Each row is a point. Each copy is the shape, with its points in the same order, stretched, turned, moved and blurred by noise. Say if it was mirrored as well.

Shape (5 x 2):
+0.33; -0.09
-0.12; +0.80
+0.34; -0.21
-0.17; -0.37
-0.52; -0.07
Copy 1:
+0.37; +0.20
-0.58; +0.35
+0.36; +0.16
+0.11; -0.32
-0.24; -0.51
Copy 1 is: only turned
Copy 2:
-0.36; -0.27
-0.15; +0.83
-0.33; -0.42
+0.29; -0.39
+0.53; +0.02
Copy 2 is: mirrored
Copy 3:
-0.13; +0.27
-0.95; +0.13
+0.04; +0.38
+0.23; -0.37
-0.18; -0.64
Copy 3 is: only turned

Shape (6 x 3):
-0.10; -0.63; -0.86
-0.27; -0.47; -0.19
+0.27; -0.16; -0.46
+0.24; +0.23; +0.21
-0.26; -0.25; -0.13
-0.38; +0.54; +0.30
Copy 1, 6 rows:
+0.55; -1.12; +0.33
+0.10; -0.41; +0.23
+0.51; -0.62; -0.30
-0.06; +0.22; -0.58
-0.04; -0.30; +0.11
-0.79; +0.16; -0.25
Copy 1 is: only turned
Copy 2, 6 rows:
+0.58; +0.11; -0.83
+0.10; -0.17; -0.40
+0.39; +0.35; -0.28
-0.05; +0.28; +0.32
+0.14; -0.18; -0.17
+0.13; -0.28; +0.60
Copy 2 is: mirrored
Copy 3:
-0.70; -0.04; -0.54
-0.47; -0.28; -0.13
-0.03; -0.01; -0.53
+0.41; -0.12; -0.17
-0.28; -0.22; -0.04
+0.31; +0.11; +0.47
Copy 3 is: only turned
Copy 4:
+0.76; -0.66; +0.50
+0.19; -0.63; +0.10
+0.48; -0.09; +0.23
-0.11; +0.22; -0.13
+0.04; -0.47; +0.18
-0.70; +0.03; +0.29
Copy 4 is: mirrored
